Every row gives one point. Each table stands for the endless flat space through its points: a line for two points, a plane for three, and so on. The two share one point or none. Which?

First:
[[-1.3 -0.1  2.4 -2.6]
 [-1.7 -0.3  1.9 -1.8]]
Second, 2 rows:
[[-4.1 -2.3  1.6  0.0]
 [-5.1 -3.2  1.7  0.5]]
They share: [-2.1 -0.5  1.4 -1.0]

First (2 x 6):
[[-1.1 -2.1 -2.2  1.9 -2.6 -4.7]
 [-0.8 -1.7 -2.3  1.2 -1.6 -5.3]]
Second:
[[-3.2 -0.7 -1.9  4.2 -5.2 -4.3]
 [ 0.4 -4.3 -2.3  1.0 -2.0 -3.9]]
They share: [-1.4 -2.5 -2.1  2.6 -3.6 -4.1]

First:
[[-3.2 -2.4  3.5 -3.5 -1.6  3.3 -2.3 -0.8  0.3]
 [-0.5 -2.4  2.0  1.7 -0.4  4.3 -1.8 -2.4  4.1]
 [-1.4 -3.3  2.9 -0.4 -2.2  1.3 -4.2 -2.1  3.5]]
Second, 3 rows:
[[ 1.9 -4.7  3.4 -0.7 -2.7  1.0 -2.8 -3.9  2.8]
 [-4.1  1.5 -1.0 -2.7  2.3  0.8 -6.4 -0.1  2.2]
 [-3.1 -0.7  0.9 -0.7  0.3  2.0 -4.8 -0.9  3.3]]
They share: [-1.1 -3.0  2.6  0.3 -1.6  2.3 -3.4 -2.2  3.7]

First (2 x 11):
[[ 4.8 -4.4  3.4  0.0  3.3 -0.4 -2.0 -4.7 -3.1 -2.5 -0.7]
 [ 2.4  0.0  0.2  3.2  1.7  3.6 -2.8 -0.7 -3.5  0.3  0.9]]
Second (2 x 11):
[[ 1.3 -2.1  2.0  1.5  2.6  0.8 -3.7 -1.0 -2.2 -0.1 -0.4]
 [ 4.0 -0.9  1.4  2.7  2.9  2.9 -2.8 -2.2 -4.3 -1.0  0.8]]
They share: no point

First, 2 rows:
[[ 3.9  2.1  3.1 -2.0  1.4 -2.7 -3.3  2.4  3.6 -3.4  2.1 -2.5  2.0  1.3]
 [ 4.0  2.8  3.4 -1.8  1.9 -3.0 -3.6  1.5  3.7 -3.0  1.0 -2.6  1.5  1.4]]
Second:
[[ 4.7  5.5  5.3 -3.4  3.4 -1.9 -4.7  0.0  4.6 -2.8 -0.5 -4.1  0.0 -0.5]
 [ 3.5  1.5  2.1  0.2  1.4 -4.7 -3.1  1.2  3.0 -2.4  0.3 -1.3  2.0  3.5]]
They share: [ 4.1  3.5  3.7 -1.6  2.4 -3.3 -3.9  0.6  3.8 -2.6 -0.1 -2.7  1.0  1.5]

First:
[[-3.6 -2.8 -2.7  3.3  4.9 -0.7 -1.9  0.2  4.5 -4.0  2.8 -4.5  0.0  1.9
   2.6  1.6 -3.0  1.6]
 [-4.3 -4.1 -3.3  2.9  5.8 -1.4 -3.4 -0.5  5.7 -5.0  3.0 -4.7  0.1  1.1
   2.4  0.7 -4.4  1.3]
 [-1.2 -1.6 -4.3  1.3  4.5 -1.9  0.5  4.2  3.3 -3.6  0.8 -0.1  2.0  3.5
   1.8  5.2  1.4  4.0]]
Second, 3 rows:
[[-0.2 -2.3 -4.5  4.6  5.0 -0.3  2.7  2.3  6.7 -3.4  5.1 -5.0  3.3  2.6
   1.2  2.0 -2.9  1.0]
 [ 1.0 -2.7 -5.1  4.9  5.9 -0.6  3.8  2.6  8.5 -4.0  6.9 -5.6  4.9  2.3
   0.4  1.0 -3.7  0.2]
 [-2.8 -1.9 -1.7  5.2  2.2  2.5 -1.1  0.7  1.5 -0.2 -0.3 -1.6 -1.5  5.0
   4.4  5.0  0.9  3.8]]
They share: no point

First:
[[ 5.5  2.2  1.5 -0.7 -1.6  0.3  3.3 -2.6  0.4  1.8 -3.1 -1.9 -3.4  1.9
  -0.8  4.9  4.4 -0.6 -1.8 -1.3 -0.7  1.5 -2.7  0.8]
 [ 1.3  0.9  5.0 -1.2  1.2 -2.0  0.2 -3.4  5.4  4.7 -4.3 -5.0 -1.4  0.8
   1.9 -0.2  2.4 -4.0  0.8 -6.4 -4.1 -0.8 -2.8  4.8]
 [ 2.1 -3.2 -1.9  0.1 -5.2  0.9  6.5  0.0  1.2 -0.2 -0.3  1.3 -4.4  1.9
   2.8  4.7  1.0 -2.2 -4.2 -1.5 -2.3 -0.1  2.3  1.0]]
Second, 3 rows:
[[ 3.0 -0.8  0.8  2.5 -2.0 -2.3  1.0  0.4  5.4  1.9 -0.6 -4.9 -3.6 -0.9
  -1.6  4.6  2.1 -1.6 -3.8 -3.6 -2.8  2.4 -1.6 -1.5]
 [ 3.2  2.1  1.7 -1.6 -1.9 -0.4  3.4 -3.1  2.6  3.8 -3.1 -3.2 -1.7  0.8
   1.1  1.9  4.7 -1.4 -2.6 -2.8 -1.0 -0.2 -2.5  0.9]
 [ 5.0  3.0  2.6 -1.3  2.6  3.5  3.4 -3.4 -1.0  1.7 -7.6  0.1 -1.4  5.3
   2.6  2.8  5.3  0.4  1.0 -5.2  0.8  1.6 -2.2  4.5]]
They share: no point

First:
[[-7.6 -2.6  0.9 -2.2  4.4 -3.2 -3.1 -3.3  0.1 -7.3  2.6  1.3 -1.7 -1.7
   1.8 -0.1  1.9 -2.5 -1.2  1.0  1.3 -6.0 -5.3 -2.6]
 [-5.8 -2.6  0.1 -4.4  3.2 -3.6 -3.5 -4.3 -0.9 -6.5  0.4  0.3 -2.5 -0.9
   2.6  1.5 -0.3 -2.5 -3.0  1.2  0.9 -4.2 -4.1 -3.0]
 [-5.6 -4.1 -3.1  0.8 -0.6 -0.7  1.4 -2.3 -0.4 -3.3  4.6 -3.7 -3.2 -5.7
   3.8  0.4  2.9 -2.5  3.3  3.5 -2.7 -5.5 -2.8  1.4]]
Second, 4 rows:
[[-2.9 -2.6 -1.8 -4.7  2.2 -5.1 -1.3 -5.8 -2.1 -1.7 -2.7 -1.5 -4.3 -5.6
   4.1  4.9 -1.4 -0.2 -1.3  0.9 -4.2 -1.7 -5.2 -0.5]
 [-3.7 -2.7 -1.5 -4.9  1.4 -3.7 -2.4 -3.4 -3.9 -1.1 -1.1 -1.8 -6.0 -5.5
   5.8  2.6 -3.0 -0.3 -3.6  2.6 -3.3 -2.8 -3.2 -2.6]
 [-3.1 -3.5 -2.9 -3.6 -0.1 -3.1 -0.2 -5.7 -0.8 -4.5 -0.4 -3.4 -2.9 -2.7
   2.9  3.9  0.5 -2.8  0.5  1.7 -1.8 -2.2 -2.9  0.3]
 [-4.3 -5.0 -4.2 -2.2 -4.6  1.6  0.2 -2.7 -1.1 -8.2  5.0 -6.8 -2.9  1.9
   3.0 -0.4  1.6 -7.0  0.6  4.9  3.1 -4.2  3.1 -1.1]]
They share: [-3.7 -3.5 -2.7 -3.7 -0.4 -2.3 -1.0 -4.2 -1.7 -3.7  0.5 -3.2 -3.8 -2.9
  4.2  2.6 -0.8 -2.5 -1.2  2.8 -1.7 -3.0 -2.0 -0.8]

First:
[[ 2.6  3.6 -2.4  2.0 -4.9  2.3  0.2 -3.2 -0.9 -5.3  4.7 -1.0 -1.6  0.8
  -3.8 -1.4  1.4  2.2  2.3 -1.5  2.0 -4.1 -1.3  0.8]
 [ 2.0  4.2 -1.6  0.2 -2.9  2.1 -0.4 -3.0  1.1 -4.9  4.3 -0.4 -2.2  1.4
  -2.8 -2.4  3.4  2.6  4.1 -1.1  2.0 -3.7  0.5  0.8]
 [ 4.7  3.3 -1.2  4.7 -3.7 -0.7  3.5 -4.7  1.2 -2.0  2.0 -2.2  0.8  3.5
  -3.8 -0.8 -0.7  1.0  2.9 -1.5  1.4 -4.4 -1.6  4.1]]
Second, 2 rows:
[[ 4.7  2.9 -1.5  2.2 -3.4 -0.9  1.6 -5.0  2.2 -2.9  2.6 -1.1 -0.2  3.2
  -3.0 -1.2  1.0  1.3  3.3 -1.3  2.4 -3.8 -1.3  2.3]
 [ 1.7  5.3 -0.6  4.3 -2.5  2.4  3.1 -2.3  0.1 -2.9  2.9 -2.3 -0.5  2.3
  -3.9 -2.1  1.0  2.2  4.2 -1.3  0.0 -4.7  0.8  4.4]]
They share: [ 3.7  3.7 -1.2  2.9 -3.1  0.2  2.1 -4.1  1.5 -2.9  2.7 -1.5 -0.3  2.9
 -3.3 -1.5  1.0  1.6  3.6 -1.3  1.6 -4.1 -0.6  3.0]
